Every row gives one point. A path goes straight from each point to the next, and from the last back to the first. The post is the endless flat space through its rows: a point in 2 columns, a line in 3, a plane in 4, and so on, so that a path can go around it. How many times does the path go around the post? Going back the other way cancels.

Post (1 x 2):
[[4 2]]
Path (28 x 2):
[[-25  17]
 [-27 -17]
 [-21 -13]
 [-16  14]
 [ 16  51]
 [ 36  -1]
 [ 29 -26]
 [ 57  16]
 [  5  31]
 [-17   9]
 [  2 -17]
 [ 23 -19]
 [ 21   7]
 [  1  48]
 [-43 -13]
 [-10 -43]
 [ 45 -14]
 [ 43  35]
 [ -5  20]
 [-42  -7]
 [-10 -48]
 [ 50 -32]
 [ 19  22]
 [-16  31]
 [-41  -8]
 [ 11 -12]
 [ 60 -17]
 [ 20  23]]
Times around: 4

Post:
[[ 20 -29  13 -18  15  32]
 [  7  18 -20  15 -17   9]
 [ -1   9 -47  25  -5 -17]
 [ -3   9 -11  10  13  13]
 [ 33  16  44 -21   9   2]]
Path, 16 rows:
[[ 30  30  10  -6   2 -13]
 [ 60 -10  37 -19  21  10]
 [ -9  20  49  10  31  30]
 [-15  25 -15   9  -9 -47]
 [ 11  -1  -9  -7 -23  27]
 [ 34   7 -47  -2 -10   0]
 [ 32  -4  -8  16   9   5]
 [ 12   5  26  12   6  12]
 [ 13   4  14  -4 -47  -3]
 [ -6  14  24 -27 -35  51]
 [ 21  16  -2 -19 -18  -3]
 [ 20 -10 -27   7  19   2]
 [ 28 -36  12  -5  30  32]
 [ 36 -13   8  26 -30  22]
 [ -7  -2  18 -14  -3  -1]
 [ 19 -22 -18 -15  16 -33]]
Times around: 3

Post:
[[-14   7  19 -30  12  -1   3  21  -4  -4  23]
 [  5  -7 -27 -11 -23 -22  12 -11   7  23   7]
 [ -2   2  17 -17   3 -14  -5  42   4   6  -5]
 [-35   7 -12  33  20   5  -3  -8 -10  12  37]
 [-23   8   6 -29  -5   4 -22  28 -13 -19 -10]
 [  0  15  22  -7  23  -9   2  16 -15 -12  -9]
 [  2   3  27 -17 -20  -9  -3  14  -5  15   0]
 [-33 -20  -3  28  33  -3   4 -12 -30  25  20]
 [-21 -10 -21 -19  -6  22  -1  -7  33 -22  -2]
 [ -5 -28 -31  13 -36 -18  22 -23  10 -16  -3]]
Path (27 x 11):
[[-16 -26 -19 -11  -1  12 -12  12   8   1  41]
 [-17 -20 -16 -39   7 -26 -13 -17 -17  13  17]
 [-17 -14  23  14 -27 -10   3 -15  15  20 -10]
 [  8 -14  -6  -2  19 -24  30  -8 -21  -2 -32]
 [ -2  -9  -4  57  -6   7   5  -3 -32  19 -14]
 [-11 -31  -3   0  -4   9  11  -4  -7   3  52]
 [ -9  17  34  -1  28  24  -9  56  -1  19 -11]
 [-50 -12 -11   8  -1   5 -10  -3 -31  -2 -21]
 [-33 -17 -10  33 -45 -27 -21   1 -19  21   4]
 [ -1 -14  -6  16 -25 -17  -2  -8  -7 -36  -6]
 [  9 -11  -8   3 -16 -13  16   7  19 -13   2]
 [ -3   6  43 -16  42  24   5  29   3  19 -20]
 [  5   1  36 -29 -28 -17  31  -5   2 -18  -3]
 [ -1  40  19  -4  16  -5  -3  -9  22  14  13]
 [  3  -1  24 -60 -18  -2 -25  47  13  13  -1]
 [ 10 -20   4  36  -6 -14   9  13 -43  11 -18]
 [ -6  34 -12   9 -18   4   7  13  -1   8   8]
 [-31  24  39 -13  -7   4  -5  29   2  20  19]
 [-29  -6   5  28   4 -13 -13   8 -13  39  31]
 [ 23   3   3  -2  11 -28  34 -11   5 -38  26]
 [-19 -14  17 -27 -12  12   4   4 -17 -11  23]
 [  0 -13 -18  -2 -39   3   6  15 -10 -36 -19]
 [ -9 -18 -33  -8  17 -19   1  18 -13 -19 -13]
 [-20 -31 -20   8  20  -3 -22 -22  10  51  20]
 [-13  20  33  32 -10 -36  10  24 -11 -23   1]
 [-16 -25 -14 -20  20 -14  52   7  -6 -39 -14]
 [ 10  15 -17  18   6  22   4  -1  26  -4 -20]]
Times around: 1

Post:
[[-23  -9 -11 -22   9   5   2  -5   0  14  -7 -13  -5  -5  -5 -11  12  -9]
 [ 19   5   5  22 -20 -10 -22  21 -25   7 -30  13  -1 -11  -2  20   3  23]
 [-14  -9 -19   7  -6  27  17 -20  -7  19  -1   5  13  14   2  11   7 -16]
 [-16  -3 -22  19  22  -5   4 -23   2  11   7  10  -1  -6  13 -13   7 -20]
 [-26 -26 -12   3   0  11 -13 -15 -11  13  19 -10  12  -4  14 -10  -1  -3]
 [ -9 -30 -12   3  19  -2   1 -20   1   2 -20 -23  10  -5 -12  -4   2   4]
 [ 19  -3   5   8   1 -16  13  19   1 -33   3 -10 -10  13 -20 -26 -16 -17]
 [ 19   4  12 -20   8   0  31 -13 -18 -30  17  -6  -3   2 -28 -22 -10   7]
 [  0 -20 -11   5  19   4  22   5   2   6   1  -6  10 -14  22  -4   4  -7]
 [-18  -7 -20  -3  22   2   3 -13  -9  30  -2   4  20 -22  -2   8 -29 -20]
 [  1  -2  22 -22  12  -2   9   4  10 -35  23  -4  -9   9 -23  -2   0 -17]
 [-32  -1 -12  17  21   8  18  -6 -23   4  21  -5  16  -5 -14   0   0  -1]
 [ 13  -6   3   3  -5 -31  -6  19   6  15 -22  -5  -4  11   0   6  -6  40]
 [  8   7   0  -4   0  16  14   7  -1 -29   7   0 -39   1 -12   1 -12  -7]
 [  6 -17  13   1 -12   1  15  22   3 -19  13  23 -37  -8 -26  -6   0  -5]
 [ 16   5  16  25  -7 -22  -3   3  -7  33 -11 -17  -2 -24 -13  15  -9  20]
 [ 22  11 -25  17 -25 -30 -16  21  11   6 -12   0  -1 -14  -8  15   7  26]]
Path, 25 rows:
[[  6 -28   8  35 -16 -12  12   6 -23   6   9  17 -13  21 -13  -1  -3  34]
 [ 13   7  19  -5 -14 -11  -9  -1 -46   9   5  -2  26 -31  -3   0 -44  10]
 [  4 -24  42   1   1  12  39  30 -20  -4  -9  18  10 -12  -8  -1  -3  28]
 [ 13  -2 -18 -17 -19  23 -30   9 -11  30 -52  26   8 -16 -17  26 -11 -14]
 [ 29  -8  22   4 -15  15  33   7 -16  -1  30 -50  -4 -10  11   8   6   9]
 [  3  -1   3  13 -17   1  20 -14 -20  19  -2  17  -2 -13 -26  21 -35 -16]
 [ 16 -12 -19 -18 -11  22   5   4  -7  -4 -60   1  -1  -5  28  14   3  24]
 [  2  -5 -29  19   0  16  -6   8  16 -23 -27  11 -13  40  18 -28  10 -18]
 [-14 -21 -19  -6  -7  28 -13 -11   7   6   6   8 -41  25  11   4  20 -15]
 [ 11  18 -12  -1  20 -16  28 -28  -3  20  12 -18   1 -26   3   9  12 -21]
 [ 13 -13   4   1  30  -9  31  -5 -23 -34  12   6  25 -14 -10  -3 -27  18]
 [ -5 -25 -23 -26   4   7  -6  13  38   9  -9 -15  -6 -21   7   3  -2  -7]
 [  0   3 -16   0   5  26  30  11 -53  -9   3  30  20  27 -12 -15 -43  -2]
 [  8  -6   7 -11  -9  17  10  -5 -43  28   8  11 -26 -32 -26  16 -19  -5]
 [-11   4  31  -8  -4 -19  15   2 -25   9  31   5 -10 -21 -11  10 -29  14]
 [ -5  -3 -21  -8  22 -18  18 -20   5  18  25 -25  31 -13  16  -1 -15  -3]
 [-21 -32   9  14  13 -48 -17 -23  -7  42  33 -13  12 -21 -35  -5 -26   2]
 [ 18 -17 -31  -6  -1 -15   0 -30   9 -26 -23 -16  13 -14  -7 -20  11 -18]
 [  0 -28  14 -37 -21   1 -26  -4  38 -13 -25  -5 -26  14 -15 -22   4 -13]
 [ 20   4  -1  14  37 -18  26  -1  11  -5   0  11  -3 -22 -34 -13 -11   0]
 [ 22  10  17  21  16  -3   4  17 -53  10 -23  12 -14 -10 -22   4  -8   3]
 [-29  -4 -35  40  12   2   7 -27 -10  11   7   7   7  11  -4  11 -31 -27]
 [-17  19  14 -17  14 -33 -27 -23  17  -1  -7 -11  18 -12 -37   9  -4 -18]
 [  5 -40 -12   0  -7  -2  -7   3  24 -16 -28  23 -30  23  -4 -24  13  -7]
 [  6 -18  -8  -1  30  -6   3  13  -2 -43  11  -7  -4  23  -7 -30  -8 -20]]
Times around: 5

Post:
[[-15   1   4  20  10 -13  18  11   8   5 -20 -47 -20  -8  12 -17   7   3]
 [-18   7  32  -9   3 -15   4  -8   4   6  -6  -8  -1 -12   7  18  14   8]
 [ -9 -11 -18 -12   3 -12  22 -32 -11   6  19 -10   3  -4  10   7  27 -35]
 [-10 -21   3  -8  -5   5   1  -7  24   1 -17 -22  -2   3  -6 -24   6   9]
 [-14  25   3   7  14  10  -9  -8 -12 -24   5  -7   6  14  -3 -21  16 -23]
 [ -6 -21  -2  -8   6   2  -3 -21 -12   2 -13 -19   8  12  24  -7 -22  -3]
 [  1  -3  12   1 -16 -18  12  13 -14  -2 -10   3   8  13   2  20 -11 -12]
 [-16   9  17 -14  40  -6   1  12 -13  13   0   0 -19 -11   7  -4  -9   4]
 [  0   8 -16   3  12  -4  11  -5  24  13   2   2  26   4  30   5  -1 -18]
 [ -8 -13  32  16  -4 -11  17 -16  -1  -3  33 -45 -12  11 -17 -12  15  -4]
 [ -7  10 -15  15 -25   8  11   9  -6 -12 -23  -5   1 -14  13 -10   2  14]
 [-30 -16   0  23  28  17  -3 -16  25   4   0 -14  -1  15   5 -13   4 -34]
 [-22   1  -4 -12  10 -17  -7 -29   4  21   5  -5  -6   0 -21   4  -6 -23]
 [ -2   2  22   0  10  -5   2   6 -37 -30  -3   0  33  -8 -11  16 -17   4]
 [-21  13 -15  13  14 -16  -9  -1 -14  14  25 -19  -1   6   1  11  25  -7]
 [-20   5   4  -3   1 -15  -1   4 -17 -25 -14   9   3   0   6 -27 -14   5]
 [  6 -10  -8   4  15  -9 -18 -42  21  -5   6  -4 -13  -9  20  21  13 -14]]
Path, 29 rows:
[[-33   7 -21   5  25 -11 -12  -5   3  -1 -17  -9 -26  -5  18 -33 -19  -5]
 [  3  37 -24  16  15   5   4 -17  11 -15  21   5  -1  -1  25   5   1  -6]
 [-39   1   4  -5  -6 -10   0   0 -13   4  -5 -15 -35  21   8  -9  16 -16]
 [ -8  14  27  -6   7  -9 -18   4 -20   3   0 -23   3  -1 -13  25   3 -19]
 [ -2 -22   5  -1 -18  -7 -10 -25 -20 -41 -14 -11  19  -3  -5 -21  -2   6]
 [ 10  13   3  37 -30 -13  22   2 -14 -21  19  -3   2   8  19  -6  33   4]
 [-16 -24   9 -15  -9  17   2 -31 -13  -6   4   7   1  14  30 -11  -3   7]
 [-15  -1 -10   7  21   3  -9 -22 -18   6   9 -24 -22  -1   0  19  -3 -13]
 [ -1 -12  18  29  -9  22  16  23  18 -29   1 -37   4   0   6   9  22 -13]
 [ -8  -6   2   4   0   7  -6 -12 -10  -4  -9 -18  -9   7  -3 -21   4 -40]
 [-13  -1  12  31  23  -4  -6   6   1  16 -10 -18   4  -6 -10  14  -3 -12]
 [ -5  11   0 -13  27 -28  18 -29 -16  11  21  -7 -31  -8  30 -13  18  -7]
 [-29  14  25   5  55 -20   4 -19 -28   0  29 -24 -36   0  20  17  16 -12]
 [-37  24  -6 -17   2 -24  28   7   4   6   1  10 -32  -2  47 -21   7  -3]
 [ 11 -20  -8   0 -21  -5  26 -22  -1  -6  34  -8   9   3  -4  -4  10   2]
 [-26  11   4   5   9  16 -19 -19   1   1 -26 -24 -17   2 -21  -6  25 -12]
 [  1  -2  19  34 -25  -5   0   4  24 -24   1 -12  41  21   6  11  26 -11]
 [ -4   8  -9 -14 -44 -39 -12  -8  20   5 -11 -39  -4  -7   6 -11  17  14]
 [ -1   1  21 -13 -32  14 -15  -9   2  -7  19  -1  -7   6   4  19  26  22]
 [-60  15 -28  -7  25 -20   3 -16   2  16  -9  -5  -8   5   1 -37  -2  -7]
 [-11  19 -15 -15   4   5   1 -30  -6  -6   1   5 -21   8  21 -33  29  -8]
 [ -1 -30  11  34 -16  10  -2 -25  12  21  -7 -18  -6  31  20 -10  -5 -25]
 [ 13   3 -24   8  17  12 -10  23  16  20  21 -25  -5  15   8 -31   0  -6]
 [ -1   3   3  23 -29  -6   0  -6  16 -25   9 -15  28  17   5   3  12 -14]
 [-27  32 -24 -25  11 -21  14 -16 -18  -6  -3 -16 -16 -24   0 -17  17  10]
 [  7  10   8 -27   4 -30  21   3   6   1  -9 -21  13   7  12  15  31   0]
 [ -5 -40  19 -18   0 -13  20 -43   3  24   5   0  15  21   9 -22 -31 -10]
 [ -6 -32  30   1  13   5  -1  -9  11  15  48  -2 -36  12   2 -18  18  -6]
 [ -7  -1  26  -6  -2   1  17  30  -7  -5   8 -28  31   0  -7  -2  13  12]]
Times around: 1

Post (17 x 18):
[[  0 -38  -7   5 -37 -21 -13   6  -4 -15  -9  27   3  -6  -4   3  12   7]
 [  9  -5 -33 -29  -2 -10   3 -14  28  41  18 -54  30   7   6  -2  -6  17]
 [ 25  11  -1 -19 -15   4  -7  10 -21 -19  15  20  14  -1   6  43   3 -20]
 [ -6   8 -44  32  -3  21   2  28   3  -9  -2 -35  -7  34  10  45 -16 -33]
 [-20  10  10  -1 -23  -5   1 -45   8 -20  21 -23  -3 -27 -22 -27   7  22]
 [ 11   0   0  21  14  -8   7  14 -18  -1  12  43  -2   9  22 -12  -7   8]
 [ 19  22 -22   2  -4  16  27   4  22 -14  -5 -27  14  28  21  -5 -52  -4]
 [ 16   1   8  20 -18  21  39  26   9 -32  19 -20  10  11  -5  -9  -3  -6]
 [-38  -8  -3  -6 -26  -7  26  -2  -4  26 -25 -16  -8  -8 -32  20  -1  -4]
 [ -1  34  24  -4  40   3   0 -34  14 -32   7   0 -30   0   2 -16  22  -3]
 [ 20 -26  11  14   8 -14  -9   0  13  26   1  -7 -30 -12  -2  51  20  11]
 [ 21 -12 -11   1  28 -29  -4  -4 -13 -11  16   4 -15   0   6  22  11   5]
 [-16 -11  -3   6  16   6  -3 -23 -11  14 -15  -6  -6  10  -5  35   1   3]
 [  1  14  -9  -9  -8 -31   3 -24  10 -13  18  27  14  -7  -6  21  11  -4]
 [  8   5 -20  11 -11  16  -4  22  20  13 -11 -16  32 -19 -26  -4  22   7]
 [ -1  18 -22   9  -3   6  -5 -23 -15 -10  -3   3 -20  17  -6  23  17   2]
 [ 13  16  -3  17   4  -4   2 -30  20   8 -22   0   2 -15  -1 -15  16  -7]]
Path:
[[-29 -18  25   3 -23  12  -3  -5 -18 -37  -5   7   2  -6 -21 -43 -13  10]
 [-30  -7  -2  48 -32   6  11 -30 -18 -42  11 -23 -29  27 -24  -6   6  34]
 [ -1  31 -23   3   4   7  26  44 -12 -13  10   8  27  12 -11  25  11 -18]
 [-19  -4  -4  -8 -26 -15  26  20 -26  -3 -17  24   9 -24  -3  -9  31  -4]
 [-27  14 -16  41 -10 -14  28   6 -21   4  -8  -5   6   4  -5   3 -13 -16]
 [ 16  23  36  14   2 -19  -8 -35   6 -30   2  27  -2  -1 -24   6  16 -11]
 [ 27 -23  38  36  34  -7   7 -23 -22 -17  12  47 -59  19   1 -19  51  -9]
 [  3 -24  26  -6  59  -3  42 -12 -19   1 -27 -18 -12  20 -17  15   0  -3]
 [ 17   4   7  21 -19   5 -18  11 -25 -55  -6 -17 -53  29  18  11  -9   2]
 [ 16 -25  -4 -20  10 -32  -2  -2 -12  39  26 -24  15   0 -14  31 -22  18]
 [-34 -23 -19  -3 -12   1  10  37   1  49   1 -19  53 -22 -27 -20  -9   4]
 [ 12   8  -9 -23  12  19  27   9  10 -12   0   8  27 -20  10 -30   2  -1]
 [-27   3   3 -44  21 -20   8 -43 -22   6  -9 -10  -5 -21  10  -9  14   0]
 [-53  28   4  14   3  23  39   9 -18   9  14 -20  23  27 -13 -47 -33  32]
 [-20  -6   1  49  -3   2  -1   5  -3  13  17 -16   5  -3   4  17 -14 -20]
 [-13 -27 -10  19 -50  12 -20 -27  16  53   1 -20 -12  -2 -21  14 -17  24]
 [-12  -7  -7 -20  -9  -9   2 -47  15  29  -2  -5   3 -27   0   5   3   0]
 [ 20  10 -11  19 -24  25  22  -5  17 -25 -37 -34 -18   7 -14 -18 -26 -16]
 [ 16 -21  -6  -4 -36  44  37 -24   7  19  -8 -49  15  23   4 -14 -20 -30]
 [ 24 -13 -20  -3 -34  25  -7 -26  17  -5  11 -13  16 -23  10  44  -7  15]
 [-55  34  -4 -24  11   3   0 -24 -10 -15  -5 -30 -15 -19 -15   0  47  -6]
 [-44 -23 -35   9  24 -24  12  -1 -32   5 -11 -23  18  15 -10  -3 -17  16]
 [-40  23 -43  -7  23 -16 -12 -42 -17  22  24 -24  54   0 -33 -45  22  27]
 [ 23 -21  -2  10 -33  22  12  35  -2 -45 -33  49  -9  15 -23 -26  37 -14]
 [-14  -4 -41  10 -49  14  11 -30 -15  -1 -23   0 -36  -2  -6  21   9  -5]
 [-20  -8 -29 -12  -1 -29   0 -19  -5  -7 -15  22  -7  -8  -3   5   9  11]
 [ -9 -21 -20   4  -4  20 -15 -32  20 -16   7 -60 -20   9 -19  40  -1  23]]
Times around: 2
